Every row gives one point. Each copy is the shape, with its points in the same order, stretched, turned, moved and blurred by noise. Is it also mirrored, or only turned?

Shape:
[[ 0.03 -0.15]
 [-0.53  0.24]
 [-0.52 -0.09]
 [ 0.18 -0.22]
 [ 0.06 -0.17]
 [-0.27  0.36]
 [ 0.49 -0.23]]
Copy 1, 7 rows:
[[-0.03 -0.02]
 [-0.27  0.84]
 [ 0.07  0.68]
 [ 0.06 -0.21]
 [ 0.01 -0.09]
 [-0.46  0.45]
 [ 0.00 -0.70]]
Copy 1 is: mirrored
Copy 2, 7 rows:
[[-0.01 -0.07]
 [ 0.43  0.76]
 [ 0.53  0.58]
 [-0.13 -0.27]
 [-0.06 -0.11]
 [ 0.08  0.53]
 [-0.46 -0.64]]
Copy 2 is: mirrored

Shape:
[[ 0.23 -0.21 -0.28 -0.64]
 [-0.54  0.19  0.33 -0.05]
 [-0.49  0.30  0.32 -0.53]
 [-0.04  0.07  0.25  0.35]
 [-0.03 -0.03 -0.32  0.28]
 [ 0.52 -0.37 -0.50 -0.60]
 [-0.52  0.78 -0.52  0.04]
 [ 0.32  0.23 -0.18  0.28]
 [ 0.00  0.28 -0.22 -0.42]
 [-0.04  0.19  0.05  0.41]]
Copy 1:
[[ 0.18  0.62  0.65  0.37]
 [ 0.04 -0.63 -0.41  0.30]
 [-0.11 -0.30  0.04  0.63]
 [ 0.31 -0.53 -0.26 -0.23]
 [ 0.09  0.02 -0.15 -0.23]
 [ 0.26  0.94  0.85  0.21]
 [-0.90  0.02 -0.10 -0.04]
 [-0.02 -0.02  0.16 -0.47]
 [-0.28  0.29  0.43  0.21]
 [ 0.14 -0.42 -0.25 -0.37]]
Copy 1 is: mirrored
Copy 2:
[[ 0.60  0.16 -0.43  0.61]
 [-0.09  0.28  0.28 -0.48]
 [-0.05  0.56 -0.13 -0.39]
 [-0.23 -0.19  0.32 -0.05]
 [ 0.33 -0.38  0.02 -0.06]
 [ 0.78 -0.05 -0.54  0.94]
 [ 0.20 -0.16 -0.60 -1.07]
 [-0.13 -0.50 -0.23  0.15]
 [ 0.22  0.09 -0.52 -0.02]
 [-0.21 -0.34  0.15 -0.18]]
Copy 2 is: only turned
Copy 3, 10 rows:
[[ 0.13  0.57 -0.09  0.13]
 [-0.28 -0.05 -0.27 -0.47]
 [-0.43  0.28 -0.37 -0.69]
 [ 0.09 -0.21  0.26 -0.10]
 [-0.10 -0.04 -0.03  0.34]
 [ 0.37  0.59  0.06  0.46]
 [-1.41  0.21 -0.51 -0.10]
 [-0.16 -0.01  0.32  0.20]
 [-0.51  0.43 -0.13 -0.11]
 [-0.17 -0.24  0.16 -0.01]]
Copy 3 is: only turned
Copy 4, 10 rows:
[[-0.37  0.00 -0.19  0.50]
 [ 0.33 -0.46  0.21  0.10]
 [ 0.18 -0.63  0.10  0.46]
 [ 0.17 -0.19  0.12 -0.37]
 [-0.11  0.11  0.32 -0.13]
 [-0.50  0.32 -0.28  0.42]
 [-0.29 -0.43  0.92  0.17]
 [-0.33  0.00  0.27 -0.38]
 [-0.32 -0.27  0.20  0.28]
 [ 0.04 -0.10  0.29 -0.39]]
Copy 4 is: only turned
